Each row of a before or after table is a point. One or more steps were done to the points. Then noise was added and the rows were shuffled. The steps act on columns, c1 being the first. Write out the steps. A step turns or swaps two columns, mirrors them in a line or flattens them onto one, adds a multiple of one to another, or multiplies or shifts one. Angles are multiples of 10 degrees, from the lower column toward the higher: turns from -170 to 170, lines from 10 to 170 but not 90. Use the fewest steps. Two steps may share a column if one is a turn and the other turns, adds or multiplies; they go together, in the order done. Otherwise the lowest column goes first.
(in the rows, 128 means zero)

Before (9 x 3)
[[ 98 157  99]
 [152  80 203]
 [149 161 141]
 [151 133 131]
 [ 86 150 113]
 [116  74 157]
 [100 129 125]
 [144  88 159]
 [149 104 110]]
After (9 x 3)
[[139 104  99]
 [ 75 151 105]
 [105  72 174]
 [ 90 128 123]
 [139 161 148]
 [ 88 157  81]
 [143  80 248]
 [135  88 179]
 [140 131 132]]
Steps: shift c1 by -10; multiply c3 by 1.6

Before (12 x 8)
[[100 124 133 149 172 142 106 171]
 [133 147 128 102 117 123 129 163]
 [153 150 132 151 121 159 161  89]
 [ 83 139 106 147 162  81  67 110]
 [104 144 109 133 200 189 151 106]
 [150 151   7 166  92  98 126 164]
 [102 158 111 120  94 128 107 107]
 [169 127 184 158 198 127  63 157]
 [110 110  90 188 172 155 101 128]
 [141 144 147 196 139 116 167 101]
 [112  93  40 111 155 118 161 127]
 [187  88  75 152 116 189 137 138]]
After (12 x 8)
[[116 164 131 105 121 144  88  89]
 [165  93  40 110 156 137 120 127]
 [109 135 148 131 138 110  50 100]
 [ 95 134   5 135  92  90  99 162]
 [ 79 125  74  98 117 199 103 138]
 [129 131 132 171 172 141 127 170]
 [141 153 112 153  95 112 147 107]
 [103 126  89 185 172 161  99 127]
 [135 141 129 110 117 115 146 165]
 [125 115 105 201 163  83 151 110]
 [155 172 110 133 201 173 110 107]
 [ 50 126 186 155 199 128 147 159]]
Steps: turn c4 and c7 by -130 degrees; turn c1 and c4 by -140 degrees; turn c2 and c6 by -30 degrees

Before (9 x 14)
[[106 111 122 135 134  90 141 115  93 174 128 133 105 150]
 [120 108 109 133 157 151  91 175 150 119 158 121 138 102]
 [125 167 109 117 132 102 143 187 148 139 172 180 151 142]
 [ 32 185 152 129 171 101  71  74  75 180 113 104  89 130]
 [112 145  71 126 156  53  89  69  68 168 134  93 147 103]
 [ 56 186 130 219 178 125 158 161 119 125 100 209 197  88]
 [124 135 155 102  82 133 134  70 164  89 126 109 139 177]
 [133 134  58 137 124  94 102 179 150 175 130 165 158 191]
 [111 159  66 153 119 139 117  80 174  68 163 100 129 147]]
After (9 x 14)
[[ 56 184 132 249 176 124 198 160 120 124  97 208 158  89]
 [125 167 108 114 132  88 152 190 147 138 172 181 142 142]
 [ 32 186 155 129 168  85  88  73  73 178 112 104  75 130]
 [112 161  63 161 120 147 129  82 172  70 162  99 114 147]
 [134 131  59 139 122  73 159 177 151 177 131 165 103 189]
 [121 134 155  92  82 133 137  70 163  91 128 108 133 179]
 [119 106 107 136 158 163 137 173 151 119 155 121  91 102]
 [111 143  69 125 158   7 149  69  67 168 133  95  89 103]
 [108 111 123 137 133  68 105 115  93 174 128 134 140 151]]
Steps: multiply c4 by 1.3; multiply c6 by 1.6; swap c7 and c13

Before (12 x 24)
[[113 130 142 148  31 177 137 165 165 141  94 106 132 112 125 122 125 155
  109 116 145 123 249 144]
 [137 158 142 140 155 133 158 142 127 115  82 154 166  95 151 119 122 127
   81 138  97 117 132 102]
 [130 162 120 167 142 122 120  84 153  94  76 152 139 137 143  88 137 131
  142 142  90 157 140 165]
 [130 153 128 130 140  97 212  92  71 218 109 134 129 132 113 102 140 128
   96  72 102 124 183 159]
 [129 152 118 145 169 108 110  76 128 122 162  28 142 129 146  83 132 157
  133 146 140 119 118 123]
 [147 145 114 154 117 115 129 133 169  99 103 155 131 133 151  88 141 123
   88 113 129 116 147 129]
 [ 74  93 128 153 131 113 160 186 133 183 164 122 133  88 127 102 123 118
  120  93 102 148 115 137]
 [136  53 142 131 142  92 112  92 132 105  74 158 160 127 151 115 129 137
  101 118 126 151 125  90]
 [146 161 112  28 108  97 176  80 137 122 121 132 131 111 140 116 142 135
  110 143  90 118 125 161]
 [ 77 118 135  51 155 103 117  88 102 120  98 154 146 135 104  78 177 120
  111 115 119 129 129 148]
 [125 160 139 107 125 113 116 106 165 199  67 159 130 120 141 100 143 125
   99 121 175 150 220  83]
 [ 31 159 146 167 137  96 124 121 141 141 147 127 139 137 143 132 135 127
  135 139 133 173 166 163]]
After (12 x 24)
[[115 148 146 109 157 133 158 176 126 141 124 153 164  94 150 168 122 116
   80 136 165 128 134 101]
 [217 141 129 134 139  95 212 137  74 116  89 137 131 129 113 164 139 123
   96  73 162 128 182 161]
 [173  84 127 129 131 113 163 117 135  68 195 122 132  85 128 166 123 149
  121  93 140 138 115 136]
 [124 159 148 102 136  96 124 109 141  29 126 128 138 138 145 147 135 175
  135 139 133 129 167 163]
 [124 155 120 155 170 110 110  79 130 127  92  27 141 129 144 166 133 122
  132 146 126  98 118 120]
 [138 138 142 110  35 177 140 172 165 112 153 108 132 112 125 156 125 125
  110 116 115 102 250 146]
 [104  57 141 125 140  91 110 167 131 140  75 157 161 125 152 153 130 151
  100 119 102 117 123  93]
 [197 175 140 148 123 114 113 179 167 111  87 160 128 124 139 145 144 150
   98 122  93 131 218  81]
 [102 145 114 123 117 115 130 156 170 153 123 154 129 133 149 196 142 118
   88 112 133 132 145 130]
 [126 144 111 193 107  98 176 120 138 144  78 132 128 109 138  69 140 118
  109 143 175 120 127 161]
 [112 115 135 209 154 104 116 143 101  79  79 153 142 136 104 110 180 132
  110 114 130 134 129 148]
 [ 93 146 118 142 141 122 120 161 152 136  67 151 139 136 143 178 139 159
  143 141 176 126 140 166]]
Steps: mirror c1 and c10 in the line at 40 degrees; mirror c2 and c21 in the line at 10 degrees; add -0.7 times c19 to c4; turn c4 and c16 by 130 degrees; turn c8 and c11 by 70 degrees; turn c18 and c22 by -90 degrees
